Each row is a point. To make a cloud, some directions were put in groups of two or more. Within a group, all points are equally far from the middle, so they leave a hole (a ring in 2 directions, a hollow ball in 3). The other directions are filled evenly. Then the cloud was stretched, turned, moved and blurred a little. How many holes are there, and how many directions does each take, smallest first?

Cloud:
[[ 0.04  0.56  0.04]
 [-0.38  0.35  0.63]
 [-0.38  0.06 -0.05]
 [ 0.32 -0.48 -0.89]
 [ 0.53  0.12  0.59]
 [ 0.18 -0.33  0.34]
 [ 0.22  0.65  0.33]
 [ 0.63  0.21  0.30]
 [ 0.27  0.14  0.14]
 [ 0.70  0.61  0.28]
 [ 0.40  0.46 -0.37]
 [ 0.62 -0.04 -0.47]
 [ 0.80 -0.07  0.47]
 [ 0.10  0.16  0.13]
 [-0.07  0.12  0.10]
 [-0.66  0.44 -0.63]
 [-0.13  0.48 -0.46]
 [ 0.18  0.65 -0.49]
 [-0.29 -0.51  0.62]
 [-0.07  0.81 -0.10]
 [-0.62  0.58  0.04]]
Holes: 0

Cloud, 21 rows:
[[ 0.61  0.10 -0.34]
 [-0.20 -0.47 -0.64]
 [-0.69  0.20 -0.39]
 [ 0.05  0.51 -0.88]
 [-0.60 -0.30 -0.42]
 [ 0.21  0.69  0.02]
 [-0.28 -0.33 -0.07]
 [-0.01  0.44 -1.13]
 [-0.51  0.42 -0.33]
 [-0.43 -0.09  0.19]
 [-0.80 -0.01 -0.50]
 [-0.33  0.02  0.46]
 [ 0.11  0.68  0.01]
 [ 0.24  0.68  0.03]
 [ 0.18  0.50 -0.68]
 [ 0.37  0.62 -0.16]
 [ 0.10  0.62 -0.37]
 [ 0.15 -0.35  0.15]
 [ 0.32 -0.32  0.02]
 [-0.38  0.44  0.00]
 [ 0.60  0.09 -0.36]]
Holes: 1 (2)

Cloud, 29 rows:
[[ 0.33  0.32  1.00  0.47]
 [-0.24  0.86 -0.41 -0.25]
 [ 0.16  0.80 -0.28 -0.16]
 [ 0.55 -0.11 -0.26  0.13]
 [-0.70 -0.33  0.14  0.37]
 [ 0.52  0.13 -0.26  0.17]
 [ 0.09 -0.57  0.23 -0.75]
 [-0.57  0.23  0.04 -0.26]
 [ 0.46  0.59  0.58  0.04]
 [-0.26 -0.01  0.06 -0.03]
 [ 0.29  0.39  0.93  0.15]
 [ 0.01  0.51 -0.24 -0.16]
 [ 0.31  0.66  0.54  0.58]
 [-0.02  0.38  0.54 -0.67]
 [-0.44 -0.53  0.08  0.59]
 [ 0.39 -0.20 -0.68  0.35]
 [-0.70 -0.83  0.50  0.20]
 [ 0.56  0.40 -0.24  0.56]
 [ 0.78 -0.34  0.20 -0.19]
 [-0.40  0.04 -0.07 -0.15]
 [ 0.62  0.64  0.13  0.11]
 [ 0.18 -0.21 -0.54  0.51]
 [-0.57  0.57  0.08 -0.36]
 [-0.44  0.58  0.11 -0.36]
 [-0.29 -0.13  0.35 -0.89]
 [-0.25 -0.03 -0.08 -0.40]
 [ 0.71 -0.62  0.24 -0.11]
 [ 0.16  0.54 -0.18  0.42]
 [ 0.00 -0.49 -0.30 -0.03]]
Holes: 0
